Each row is a point. The points of each table are mixes of a few directions, plus a little noise. Count the directions of each table, and those that both share. Where both have some left over, give the other angles between the two spaces (their principal angles), to ten degrees, smallest first.

First:
[[  4 -19]
 [-11  66]
 [ 15 -95]
 [ -1   9]
 [ -6  38]]
Second:
[[-12  75]
 [ -4  27]
 [ -1   9]
 [ -5  32]
 [  9 -58]
 [ 14 -86]]
Directions: first 1, second 1, shared 1

First, 8 rows:
[[-77  -5  35 -24]
 [ 57  20 -24  41]
 [ 22 -51  15 -95]
 [  0 -29 -35 -14]
 [-10   9 -20  32]
 [ 45  21   3  22]
 [-29 -10 -36  21]
 [ -9  45  62  17]]
Second:
[[ 11 -43 -39 -34]
 [ 59  31  -5  43]
 [ 24   8  77 -57]
 [-43  26  22  28]
 [-62 -32 -26 -16]
 [-50 -21 -18  -8]
 [-15   9   4  13]
 [ 76  22 -14  32]]
Directions: first 3, second 3, shared 3

First (6 x 6):
[[ 53 -37  13 -20  36  -6]
 [-22  69 -49 -35 -49   7]
 [-28 -26  12 -14  -7 -24]
 [ 23 -45  43  48 -19 -19]
 [-29   4 -19 -46  36   2]
 [  4  34   0  67   4  39]]
Second:
[[ -1  -1  10  -8   4   7]
 [ -6  -4  64 -53  27  48]
 [  2   1 -25  21 -11 -19]
 [  4   3 -54  45 -23 -40]
 [  5   3 -52  43 -22 -39]
 [  6   4 -63  53 -27 -48]
 [ -2  -1  24 -20  10  18]
 [ -8  -6  95 -79  41  71]
 [  0   0   2  -1   1   1]]
Directions: first 4, second 1, shared 0; angles 60

First:
[[-29 -59  44  20  64 -17  -4   0  21]
 [ 27  16 -15 -25  23  50  23 -53 -44]
 [ -3  15 -19  59 -71 -41  27  34  19]
 [ -4  -8 -42  48 -27 -24  -5  22  39]
 [ 32  34 -36 -35  -1  48   5 -39 -36]
 [  2  19 -22  13 -46 -18  -6  26  15]
 [-13 -13  60 -39  37   4  -6  -3 -19]
 [-13 -12  17 -11  12 -10 -20  15  13]
 [  0   5  13 -30  10   9 -14  -1  -8]]
Second:
[[-12  95 -52  81 -28  22  30 -10 -64]
 [  3  15 -29  23   6  11  -4  -7 -39]
 [ 21 -82  30 -29  -2 -27  13   2  44]
 [-13 -14  32 -62  30   4 -45  11  33]
 [  3 -11  -5 -10  15   4 -16  -1 -10]
 [  1  -1   6   7 -13  -7  16   0  12]
 [ -4  -2  18 -10  -8  -7   6   5  25]]
Directions: first 4, second 3, shared 1; angles 50, 60

First:
[[-32  13 -20 -28  27  20  15  10 -14   2   7  22]
 [ 15 -15 -18  -7 -19   4  -1 -32 -18  -7 -21 -30]
 [ 36  21 -17  24  11 -12   3  37  33 -16 -20   8]
 [ 26  10   2  22  15  -7 -10  25  31  -9 -14  -4]
 [ 17 -11   5  11 -42  22  15  -4   1   3   3  44]
 [-35   5 -15 -35  43   6  -6  -9 -20   1   0 -34]
 [-62  -6  15   8  -4  -5  16 -28 -43   9 -21  54]
 [ 33 -20   4 -16 -31 -11 -18 -24   0   4  30 -69]
 [  1   8   2  22 -18 -43   6   3  -4  -2  -3   8]
 [-25   0  21   2  16   8  -4   5   1   8   5  20]
 [ 25  -6  21  -4   0  17 -17  17  32   8  34 -18]]
Second, 8 rows:
[[ -3   6  11  -7 -11  -2  35   7 -13  -1  -3   0]
 [ 13  12 -10 -19   5   3  18 -18 -12   0   4   4]
 [ 21  42  -5 -24  28  48 -95   0  46 -10 -22   9]
 [  2   6   0  15  18   2  15   8 -26  13  22  16]
 [ -3  14  15   1   1   6  27  18 -18   5   5   9]
 [-30  -8  -5 -17  -5 -22  15 -25  36  28  -4 -46]
 [ -8 -58  -4  39 -31 -28 -31   9  11 -26  -9  -4]
 [  7 -12  -2  12  -6  -7  15   3 -23  -9   8  13]]
Directions: first 6, second 5, shared 0; angles 30, 50, 50, 50, 90

First (9 x 14):
[[-75 -19  26 -11  68 -18  37  59  55  80 -50 -26  62  22]
 [-69   7  -5  20   8 -21 -12  74  33  24 -67 -53  80  18]
 [ 71  16  -1  -1 -14   6 -10 -26 -30  -6  39  18 -58 -24]
 [ 68  14  14   7 -32 -22 -25  -1  22 -10  55   4 -27  24]
 [-79 -35  10  -8  10  -6  21   2  45 -10 -16   1  57  45]
 [-93 -39  21  -9  25 -19  27  26  72  14 -23  -9  77  61]
 [ 38  27 -39  15 -41  30 -29 -33 -79 -53  -5   4 -42 -55]
 [ 72  11  -7  -7 -14  20  -4 -51 -49 -19  43  32 -74 -36]
 [ 67  17 -18  -4 -11  30  -5 -51 -71 -20  26  28 -76 -56]]
Second (8 x 14):
[[-23 -12 -11  -2  66 -30  -6  67 -44  50 -74 -25  70  18]
 [ 33  26 -11 -38 -28  23 -11 -89  17 -23  19  57 -45  31]
 [-41  -7  44  -1  95  -3  16  69 -20  32 -44 -46   4 -28]
 [ 13   9 -24 -10 -40  -8  -4 -35  42 -65  43  16 -62  15]
 [ 23   1  15  13 -69  60 -19 -86  -6 -36  62  45 -25 -18]
 [  9  11 -58   5 -84  23  42 -60  63  29  45  35 -47 -46]
 [-31 -27 -15  25  26 -17 -24  55 -39 -21 -23 -26  39   4]
 [ 18   0  61   8  35 -47   8  79 -13  35 -26 -56  66  23]]
Directions: first 4, second 6, shared 1; angles 30, 40, 80
